Each row of a before or after table is a point. One or more steps were done to the points. Then noise was added and the rows were shuffled. The steps act on columns, c1 being the first. What was done? A step turns or swaps two columns, mirrors them in a line or flattens them onto one, adds a multiple of one to another, or multiplies or shifts one. Angles are multiples of 10 degrees, from the lower column toward the higher: turns from -170 to 170, lines from 10 to 170 but not 90. Use the fewest steps. Two steps may share a column if one is a turn and the other turns, adds or multiplies; they go together, in the order done. Otherwise the lowest column goes first.

Before (14 x 2):
[[ -3 -25]
 [-45  25]
 [-18  -3]
 [-20 -16]
 [-39  18]
 [-35   5]
 [ 32  65]
 [ 34  26]
 [-32  21]
 [ 11   9]
 [ 21  56]
 [-16 -18]
 [-11 -35]
 [-17 -13]]
After (14 x 2):
[[ 56  19]
 [-10  49]
 [ -9  40]
 [-26   2]
 [-20   6]
 [ 13  -1]
 [ 42  -9]
 [-19  30]
 [-22 -13]
 [-33 -15]
 [-14  14]
 [-23   0]
 [ -3  39]
 [ 72  15]]
Steps: turn c1 and c2 by -50 degrees

Before, 13 rows:
[[-11 -12 -29]
 [-21  25  32]
 [-26  24  31]
 [ -4  43  25]
 [ 31   4   9]
 [  4 -26 -56]
 [-24  19  -1]
 [  1  34   7]
 [ 24  -7 -37]
 [ 12  43   1]
 [ 17  -6 -46]
 [ -9  -2 -21]
 [ -4 -21 -58]]
After, 13 rows:
[[  4 -28 -46]
 [-24  21  15]
 [-15  39  39]
 [-18 -51 -56]
 [  8 -26 -40]
 [  8  37   5]
 [-27 -47 -55]
 [  7  41  -6]
 [-21 -28 -25]
 [-12  42  41]
 [ 33  10  -2]
 [-21 -11 -14]
 [  5  52  25]]
Steps: add 0.5 times c3 to c2; turn c1 and c3 by -20 degrees

Before (9 x 6):
[[ 13  28 -19  42  17  17]
 [-27  -6  26  11  41 -15]
 [-43 -29  32   0 -24  23]
 [-18 -30  13  22 -46 -11]
 [ 58 -25  59   8  -2  29]
 [ 35  32  23  -3 -34  12]
 [ 31  25 -35 -74  -7  23]
 [ 16  34 -22 -17 -34  16]
 [ 46 -28 -17 -28  33  28]]
After (9 x 6):
[[ 47  -3 -16 -17 -20 -12]
 [ 35   2 -26   9  34  10]
 [  4  -3 -59  10  59  21]
 [ 32   0  27   9  17  11]
 [  5  -2  57  59  33  15]
 [ 23   0 -32  11 -43  12]
 [-34   1  24  21  45  21]
 [-42  -3 -27  -2 -25 -11]
 [-17   4   6 -42  11  14]]
Steps: turn c1 and c5 by 90 degrees; multiply c2 by 0; turn c3 and c4 by 160 degrees; multiply c6 by 0.7

Before:
[[-34 -40  22 -13   0 -25 -17  35 -20]
 [-18 -36  27 -10   9 -28 -16  40  11]
 [-25  -8 -37 -12 -10 -15   9 -13  25]
 [-20  -9  -5  -9  11 -41  -4  37 -29]
 [ -7 -29  23  25   9 -30  -9  38 -14]
 [-29  -1   2   5  12  -8  -3 -33   4]
 [-31  -7 -15  19 -36 -12  60 -12  16]
 [  5 -60  16  -3   2 -37   4  24 -33]
 [-19  -5 -40  16  -1  13  15 -13  19]
 [-17  -4  -5  10 -35 -18 -29  -2  13]
 [  5   8   8  -6   4 -19 -10 -15  25]
 [  2 -22  29 -26  10  -5 -19  46 -37]]
After:
[[  4 -21  -9   5   3 -18 -20 -24  13]
 [-19  27   2  12  12 -42  -6  59 -16]
 [-17 -16 -27   7  10 -28 -27  63 -34]
 [-27  -2   0  -4  13  -6  -6 -54  -1]
 [  4  20 -17  -1   3 -35   8  36 -64]
 [ -2  33 -37  19   6  -7 -38  74 -29]
 [-31 -16  19 -16 -35 -12 120 -15  -4]
 [-20 -17  41  -9   2  16  31 -20  -2]
 [-26 -27  32  19 -12 -16  18 -21  -5]
 [-19 -12   7  -9 -34 -18 -56  -7   0]
 [-35  10 -22  10   1 -27 -31  58 -45]
 [ -9  10 -21 -28   9 -29 -18  63 -29]]
Steps: turn c2 and c9 by 80 degrees; turn c3 and c4 by -170 degrees; multiply c7 by 2; multiply c8 by 1.6

Before, 14 rows:
[[-33 -12 -21   1 -35  -7  -1  -5   8 -16 -31]
 [-26 -36 -44  23  -7  -4   1   9 -15 -23  13]
 [  3 -20   9  22 -28  22  10   4  47   7 -44]
 [ -3  -7 -24  25   0 -15 -65   5 -40 -44 -20]
 [  7   2 -37   3  28   9  -7   8  -2 -58  29]
 [  9 -18 -50 -10  14  40  -3  29   1 -20 -27]
 [ 17   5  40  10 -31  54   0  22 -21  -2 -42]
 [-57  -1  -9 -28  -8   4 -27 -17  10   6   4]
 [ -7 -35 -28  64  10   5   4 -33  18   7 -19]
 [-14 -58 -28   3  34  -8  12  26  -3  54 -18]
 [-10 -48  27 -45 -44 -29  44   6  15 -28 -56]
 [ 67 -30   6  -5 -56  38 -16  19  52 -25   4]
 [ 20  -1 -40  21   5 -19  25   9  23  28  28]
 [ 65 -32 -55  22 -17   4  14 -39  34  -7  22]]
After, 14 rows:
[[  1   4 -18  10 -31  11   4  33  -5 -91  32]
 [ 12 -45  22 -22 -46 -35 -42 -17  11  37 -49]
 [-21 -30 -18 -17 -17  -6  -3  43 -16  -3   1]
 [  6  -4 -13  26  26 -21 -25  41  34  13  44]
 [-29 -41 -42  12  11  14  -8   8  14  -3  -3]
 [-28  -2 -19 -51   0   5  24  -5  10  12   6]
 [ -8 -15   6  11  -9  19 -12  -6  46  39  -7]
 [ 36 -34 -61  51 -13   7 -11  31  32  17  43]
 [ 12 -22   0   6 -13  39   6  57   5 -39 -29]
 [-25 -11 -18 -27 -34  -9  -4  18   5  34 -26]
 [ 44 -22  25  52 -53  37  11   7  54  63  39]
 [ 14   0  30  11 -17  58  -1 -25 -17  42 -54]
 [ -9  -8  -6   2 -40 -10  63  18 -44 -37 -46]
 [ -8 -54  16 -11  66  -8 -15  35   0  -4 -20]]
Steps: multiply c4 by 0.4; turn c1 and c4 by 50 degrees; turn c3 and c8 by -60 degrees; turn c5 and c10 by -60 degrees; multiply c10 by 1.6; multiply c7 by -1; add 0.7 times c9 to c11

Before:
[[-28  -2  19 -10  -3 -39  -1 -43   8  -6   8 -26  -6  13]
 [  2  17  -9  -6 -35 -54 -11  -9   2  17 -32 -10   6  17]
 [ 24 -24 -47 -13 -30  17 -36 -28  -3 -18  29  31  30 -40]
 [-40 -19  -4  25   0 -48   5 -11  38  27 -27  -6 -36  40]
 [ 27 -34 -22 -24   1 -24   2 -33  -4 -14 -10  25 -26 -14]
 [ 25  22 -37  45  28 -16 -42  23 -53  -7  -2  28  31   3]
 [ -3 -41   6 -26  -7 -72  -6  -6  15  14  -2   0  32  32]
 [-28 -26  30  -1 -23 -21   0 -45   2  18 -42  -7  12  32]
 [-13 -16 -32 -46  -8  31  14 -14  18 -58   2  49  -6 -38]
 [  2 -14 -14   9 -39   6  14 -12 -20 -39  22  52  -8 -36]
 [ 35   0 -21  16 -30  -6 -49 -11 -19 -48   8  24  21  22]
 [ 51  12 -32  75   3  -9 -22  24 -31 -31 -13 -13  43  -4]
 [ 43  12  -5   8  -8  -6 -16 -24  13 -14  12  43  31  -9]]
After:
[[ -25   10   49  -12   -2  -36  -10  -34    1    1   20  -30   -7   14]
 [  -8    3   75   13  -24  -32   23  -30  -23    0  -31  -28   10   27]
 [ -10  -30  -76   74   -1   -2  -30   17    8  -24   16   49   42   -8]
 [  32   -2 -115  -26  -31   23  -15  -20  -25  -37   15   22   31  -38]
 [  52  -21  -33    0  -37   12  -38  -10  -16   15   18    2  -12  -37]
 [  48   17  -81  -46   -9   26  -56  -11  -18   13  -26  -13   -7  -39]
 [  23  -21  -55   15  -30    0  -47   -9   -4  -50   14   36   19   21]
 [  42   12  -14    6   -6   -1  -17  -14   10  -15   17   42   32  -10]
 [  25   -4  -53  -20   -5  -28  -14  -22  -33    1   -7   24  -24  -14]
 [  29  -53  -96   45   30  -10   -3   17   23  -39   19   25   31    2]
 [  -7    0  -21    4  -36  -63   17   -7   18  -11  -18    1    6   17]
 [   4   14   18  -25   -7  -70   17   -4  -44   -6   15   -6   33   30]
 [ -10   42   -7   32    1  -53   24   -6  -20    9   -1  -41  -35   38]]
Steps: swap c1 and c12; swap c2 and c9; multiply c3 by 2.5; turn c4 and c11 by 20 degrees; turn c6 and c11 by -20 degrees; swap c7 and c10; multiply c8 by 0.7
